Every row gives one point. Two turns around zero, p and q, are shown by what they do to some points. Where does a point land after both, in the order given? Backwards means that the second turn is done in reverse. Each puzzle has new turns, and all numbers are rounded.

Turn p:
[-0.10 -0.14  0.33] -> [-0.22 -0.23  0.19]
[-0.32 -0.21  0.02] -> [-0.10 -0.33 -0.16]
[ 0.29  0.09 -0.20] -> [0.26 0.25 0.04]
[ 0.12  0.26 -0.16] -> [ 0.06  0.31 -0.09]
Turn q:
[-0.02  0.26 -0.11] -> [-0.17  0.14  0.18]
[ 0.33 -0.09 -0.07] -> [0.31 0.16 0.05]
[0.02 0.04 0.04] -> [ 0.00 -0.02  0.05]
[-0.10 -0.11 -0.34] -> [-0.10  0.27 -0.24]
[-0.24 -0.10  0.48] -> [-0.05 -0.54 -0.05]
Where do these land?
p, then q backwards: [ 0.13  0.22 -0.28] -> [ 0.17 -0.17 -0.30]
p, then q: [0.17 0.14 0.13] -> [-0.10 -0.16  0.17]
p, then q: [-0.11 -0.35  0.15] -> [ 0.21 -0.16 -0.30]
p, then q: [-0.20 -0.35 -0.07] -> [ 0.25  0.07 -0.31]
p, then q backwards: [0.01 0.34 0.07] -> [-0.08  0.13 -0.31]

Turn p:
[ 0.19 -0.07  0.24  0.25 -0.22 -0.03] -> [-0.12 -0.19  0.07  0.35 -0.04  0.16]
[ 0.07 -0.06 -0.02 -0.10 -0.12  0.31] -> [ 0.00  0.12 -0.14 -0.02 -0.20  0.23]
[-0.15 -0.24  0.29  0.08 -0.27  0.11] -> [-0.07 -0.29 -0.20  0.09  0.07  0.34]
[-0.01  0.22 -0.24 -0.13  0.01 -0.39] -> [-0.18  0.01  0.07 -0.13  0.02 -0.47]
[-0.08  0.04 -0.38  0.06  0.27 -0.13] -> [ 0.10  0.30  0.00 -0.06  0.20 -0.32]
[ 0.17 -0.30  0.35 -0.24  0.08  0.20] -> [ 0.36 -0.25 -0.09  0.02 -0.29  0.25]
[-0.19  0.42 -0.24  0.07  0.26 -0.08] -> [-0.08  0.30  0.30 -0.26  0.23 -0.21]
Turn q:
[0.33 0.19 0.41 0.32 0.09 0.24] -> [ 0.63  0.21  0.04 -0.07  0.07 -0.17]
[ 0.46  0.14 -0.25  0.36  0.17 -0.20] -> [ 0.18 -0.02 -0.14  0.45  0.31 -0.38]
[-0.13 -0.18 -0.16 -0.21 -0.16  0.20] -> [-0.14 -0.07 -0.11 -0.01 -0.12  0.37]
[-0.09 -0.20 -0.02  0.20  0.10  0.04] -> [0.02 0.04 0.24 0.16 0.05 0.11]
[ 0.02 -0.35  0.00 -0.24  0.11 -0.27] -> [-0.16 -0.41  0.18  0.07 -0.18 -0.04]
[-0.14  0.35  0.03 -0.16  0.10  0.06] -> [-0.09  0.07 -0.11 -0.34  0.19 -0.05]
[-0.32 -0.21 -0.05 -0.19 -0.26 -0.05] -> [-0.33  0.01  0.05 -0.05 -0.30  0.22]
[-0.13  0.26  0.06 -0.09 -0.15 -0.02] -> [-0.11  0.17 -0.14 -0.22 -0.04 -0.07]
Where do these land?
q, then p: [ 0.18  0.07 -0.45  0.05 -0.23 -0.25] -> [-0.16  0.24 -0.08  0.12  0.47 -0.16]
q, then p: [-0.20 -0.25  0.13 -0.18 -0.07  0.39] -> [ 0.01  0.09 -0.13 -0.10 -0.32  0.41]
p, then q: [-0.10 -0.17  0.05  0.08  0.33 -0.26] -> [ 0.16 -0.30  0.12  0.16  0.07 -0.25]
p, then q backwards: [ 0.17  0.06 -0.14 -0.40 -0.23 -0.24] -> [ 0.06  0.07  0.14 -0.26 -0.25 -0.40]
p, then q: [ 0.34  0.15  0.11  0.18 -0.08  0.06] -> [ 0.16  0.36  0.12 -0.02 -0.16 -0.01]
p, then q: [-0.40 -0.03  0.27  0.27  0.15  0.08] -> [ 0.31 -0.28  0.19 -0.13  0.28  0.19]
q, then p backwards: [0.01 0.17 0.03 0.00 0.13 0.21] -> [-0.23 -0.06 -0.02  0.01  0.16  0.08]
